Every row gives one point. A path goes straight from each point to the next, and from the last back to the first. The post is the endless flat space through its rows: a point in 2 columns, a line in 3, a plane in 4, and so on, so that a path can go around it. Count how often the path circles the post. Going back the other way cancels.
In the rows, zero is written as 128.

Post (1 x 2):
[[112 130]]
Path (26 x 2):
[[ 66 133]
 [ 71 171]
 [133 174]
 [137 132]
 [119 109]
 [139 100]
 [166 133]
 [142 193]
 [ 66 173]
 [ 47 122]
 [ 83  97]
 [ 68 140]
 [ 96 200]
 [158 177]
 [152  96]
 [121  91]
 [ 54 115]
 [ 82 173]
 [ 57 170]
 [ 76  81]
 [122 106]
 [141 126]
 [143 193]
 [ 79 182]
 [ 64 128]
 [101 113]]
Times around: 0

Post (2 x 3):
[[ 89 147 165]
 [170 167 106]]
Path (27 x 3):
[[ 60 125 116]
 [171 115  93]
 [152 163 186]
 [119 169 163]
 [ 99 192 113]
 [108 135 118]
 [130  85 137]
 [ 88 114 124]
 [ 98 176  96]
 [165 234 111]
 [ 97 156 195]
 [165 107 159]
 [156  93  78]
 [109 179  77]
 [119 186 143]
 [193 217 129]
 [121 210 114]
 [127 124  74]
 [157  95 103]
 [140 146 180]
 [129 190 153]
 [140 210  94]
 [150 127  72]
 [139 128 124]
 [152 117 191]
 [186 230 122]
 [117 193  96]]
Times around: 2

Post (5 x 6):
[[130 130 153 115 160 121]
 [144  91  99 187 114 150]
 [107 181  30 104 149 177]
 [118 148 115 166 168 128]
 [134 187 148  86 126 100]]
Path (31 x 6):
[[146  99 111 119 144 122]
 [102 215   7 131 146 150]
 [111 200  82 114 169  91]
 [ 98  78  53  79 147 172]
 [125  71 140 151 113 154]
 [158 132 180 153 106 121]
 [149 176 126 132 129 118]
 [163 111 145 120 121 111]
 [114 187 136 150 181  69]
 [ 81 184 148  90 165  86]
 [127  55 214 150 147 128]
 [132 167 130  99 178 167]
 [126 125 118  78 132 227]
 [ 91 121 111 171 178 190]
 [139 163 128 174 143 175]
 [170  96 153 112 131 142]
 [140 157  74 163 204 100]
 [ 96  34  37 105 147 178]
 [103  73 203 135 145 133]
 [ 86 234 180  97 165 123]
 [143 160  61 209 100 159]
 [136 155  58  87 148 194]
 [154  84  94 149 123 183]
 [168 151 114 140 122 117]
 [123 135 106 124 197 113]
 [110  99 129 227 146  93]
 [112 113  47 178 163 114]
 [ 99  83 130  52 136 139]
 [ 65 133 144  58 194 191]
 [161 131 209 124 118 134]
 [149 113 129 104 155 152]]
Times around: 4

Post (7 x 8):
[[122 113 103 151 155 135  92  76]
 [105  62 163  87 138  89 141 125]
 [116 119 125 139 130 140 183 115]
 [105 141 152 118 124 155 124 137]
 [114 136 102 136 126  98 114 153]
 [134 128  75 124 111 116  93 179]
 [116 183  94 106  96 141 112 155]]
Path (31 x 8):
[[114 170  60 107  94 143  68 130]
 [113  89 102 115 138 127 146 137]
 [119 150 111  99 126 141 143 121]
 [107 169 167 130 129 150 123 142]
 [162  93  88 129 104 149  93 148]
 [113 107 131 110 113 145 141 123]
 [ 89 144  99 140 141 117 125  94]
 [ 68 137 160  63 172 109  30 106]
 [101 131 169  88 165  70  76  89]
 [132 148 157 159 108  91 121 214]
 [139  85 144 149 150 137 134 121]
 [ 97 192 142 145 161 112 128 171]
 [ 65 178 128  78 141 101  75 124]
 [105 189  72 175  87 176 125 166]
 [ 66 106 169  93 134 106 100 108]
 [109  75 112 107 116 151  85 111]
 [134  72 107 114  91 108  64 162]
 [147 164 124 156 115 169 159 112]
 [133 113 105 127 154 103  64  92]
 [131 167 114 131  97 125  81 123]
 [134  95  76 146 128 112 116 101]
 [137 181 105 127  89 125 109 138]
 [165  64 101 142 144 124 145 125]
 [128 121  89  89 122 122 132 141]
 [103  85 107 147 162 149 148 164]
 [ 98 164 109 166  94 174 142 150]
 [125 122  80  85  94 122   7 139]
 [ 94 124 131  94 118 132 131 122]
 [ 85 136 145 133 149 111 148 126]
 [108 107 152 176 150 182 204 147]
 [100  93 108 103 106 127 104  75]]
Times around: 0

Post (8 x 9):
[[141 113  97 108 153  96 104 112 127]
 [129 140 115 107 107 114  99 125 144]
 [122 141 108 155 159 118 127 144 131]
 [ 93 107  83 145 140  93 118  96 170]
 [142 141 131 122 127 142 142 103 104]
 [179 152 180  93 167 157 191 100 121]
 [ 83 111 110 128 131 137  35 108 162]
 [191 107 169  69 142 156 225 136 119]]
Path (32 x 9):
[[129 108 108  61 159 104 146 100 141]
 [171 123 187   7  88 151 121 129  97]
 [113 149 186 120 158 166  38  99 132]
 [196  94 117  65 129  72 128 134 151]
 [197  81 146  29  89 150 155 141 129]
 [121 145 125 109 117 156  76  99 117]
 [120 125 123 129 227 131 180  94 144]
 [143 131 109  77  78 148 133 110 142]
 [155 114  78 155 134  91 147 136 139]
 [125 181 104 163 118 152  75 155 101]
 [129 151  85 136 133 106 178  98 113]
 [ 92 109  94  89 109  80 121  70 164]
 [ 96 151 133 128 176 113 179  83 135]
 [106  84  58 103 107  93 115 101 121]
 [119 161  73 169 187  93 150 130 136]
 [136 169 124 115 144 132 198 142 100]
 [146 113  94 105 136  84 104 177 110]
 [131 134 108 113  74 109 163 141 111]
 [ 38 165  53 194 133 101  77  92 155]
 [121 117 159 109 141 180 133 123 166]
 [171 120 128 153 191 125 179 107 136]
 [120 172 122 175 168 142 149  96 150]
 [ 88 152 117 137 149 176 121  92 142]
 [148 186 146  63  77 134 101  87 100]
 [145  72 143  58 140 129 161 159 117]
 [113 110 118  73  78 143 189 131 116]
 [139 126 117  82 131 117 181 160 172]
 [ 97 172  90 152 146 103 164 112 175]
 [145 124 124 137 167 170 142 121 121]
 [139  46 116 105 134 133 122  84 174]
 [104  82 137 124 144 129 139  89 196]
 [122 144 148 135 172 133 147  98 116]]
Times around: 0

Post (11 x 12):
[[ 80 173 142 163 127 114 125 111 132 125 120 139]
 [159 149 126 169 139 116 106 182  99 140 182 137]
 [126 117  95 127 135 164 150 134 128 138 121 115]
 [121 181 145 133  86 146 132 140 132  96 150 103]
 [116 120  71 113 156 155 138 115 100 114 161 123]
 [147 124  99 108 138  93 102 155 158 123 134  96]
 [148 187 115 115  80 173 102 159 125 100 140 136]
 [135  92  92 104 126 113 117 138 107 155 131 123]
 [159 103 120 127 143 132 128 202 138  90 166 137]
 [127 141 117 136 116 118 116 142 112  99  79 106]
 [198 140 100 119 110 128 186 131  96  19  97 130]]
Path (23 x 12):
[[175 166  81 101 136 117  75 145  96 101 150  81]
 [108 176 140 119 144 121 103 165 170 167 144 123]
 [ 97 176 127 159  84  99 155 110 140 145 122 142]
 [108 146 113 151 120  72  42 205 170 137 111  85]
 [151 148 102 159 121  88 151 169 141 127 138 111]
 [154  68 112 145 147 129 152 180 110   7 105 146]
 [146  91  92 144 182 129 144 107 103 159 138  80]
 [139 140  60 123 215 143 107 153 134 171 120 125]
 [145 124  80 130 122 120 123 183  60 107 103 174]
 [123 197 137 136  53 156 130 131  95  68 120 155]
 [171 106  80  88 125 139  70 172 107 110 163 128]
 [ 85 128 143 163 130 176 142 114 113 148 183  91]
 [132 168  99 134  93 219 165  86  70 143  49 147]
 [120 177 150 137 124 106  76 209 173 130 103 103]
 [155 192  92 143 112 130  88 175 109 156  42  96]
 [110 171 153 158 130 116 118 171 127 126 165 164]
 [139 128  92 101  68 119 126 136 118 105 120  96]
 [108 110 107 159 153 144 116 140 114 167 156 121]
 [145  80 108  91 131 127  99 160 108  82  64  30]
 [ 97 158  80 140 150 113 127  77  53 146 100 104]
 [129 185 122 146 173 106  63 248 162 109 152 154]
 [156 130  94 133 140 110 120 190 128  61 154 127]
 [157 160 102 132  98 136 106 136 134  76 159 147]]
Times around: 4

Post (13 x 14):
[[129 162  92 148 245  75 121  68 165 164 163 194 117 120]
 [ 89 124 110 158 132 149 179  45 122 108 108  82  62 158]
 [100  87 133 181 189 122 120 106 113 110 148 149  91 118]
 [ 89 102 148 119 146 106 136 104 139 115 129 143 135 154]
 [ 62 106  90 157 124 139 111 162 118 148 105 145 144 121]
 [118 105 114 103 123 130 144 120 102 140 151 146 173 144]
 [179 131 120  52  79  98 164  92  88 117 123 162 120 170]
 [151  69 146 128 105 132 123 164 127 122 136 114 146 152]
 [123 144 187  57 138 156  90 139 175  46 142 110 121 133]
 [107  43 134 142 194  51 100 155  55 138 143 105 106 127]
 [103 101 120  54  58 148 118 169 138 105 149 135 105 136]
 [113 105 128 140 148 149 123  93 146  32 132  82  99 172]
 [142 124 115  60 145 166 169  91 141 119 113 172 155 190]]
Path (26 x 14):
[[100 111 111 152  73 136 128  86 109 122 149 131 164 196]
 [122 131 145  32 118 169 148 121 137 101 173 127 157 166]
 [ 90  83  93 131  64 125 179 150  77 192 102 159 130 125]
 [ 96  45  36  66 106 146 133 120 108  30 182 110  91 186]
 [150 106  69  87  92 147 188  47  61 182 114 150 146 172]
 [110 110  95 182  52  43  95 148 105 160 194 118  48 100]
 [154 171 136 109 193 101 190  79 149 134 103 203 116 177]
 [ 98  48 113  75 120 126 101 203 101  58  80  73 104 177]
 [105  76 131 185  88 107 109 113  81 120 124 169  67  61]
 [175 138  89  61  90 189  95 161 129 138 136 166 173 150]
 [ 78 122 181 109  63 143 112 160 137 113 126  83 129 130]
 [102 102 110 129 149 135 143 129 146  79 122 170 148 187]
 [180 139 147  71 153 138 126 138 130  87 108 174 136 125]
 [122 110 155  71 144 129 142  64 149  77 119  95 106 170]
 [ 83 113 118 124 163 205 123  94 146 118 121  75 156 175]
 [104 205 139 128 103  97  60 164 169 124 179 137  66  55]
 [157 124 162 113 130 148 187 126  82  84  84 179 152 175]
 [197  60 155  36 154 116 139 175 114  96 114  79 165 167]
 [177  73 146 118 127  78 139 107 100 144  94 126  96 169]
 [ 94 134 145 122  66  56 143  94 110 191  79 168 119 154]
 [ 96 155  77 149 237 116 169  76 100 135 126 112 102 169]
 [105 103 133 110 150 113 148 144  81  73 123 249  89 115]
 [106 126 106  72 143 100 192  86 110 141 180 179 110 152]
 [ 96 131 149 105  73 149 106 140 109  96 153 140  83 111]
 [ 89  73 139 194 127  77  91 131 149 178 168 105  87 123]
 [150 119 124 112  54 112  84 126 108  47 183 108 152 118]]
Times around: 4
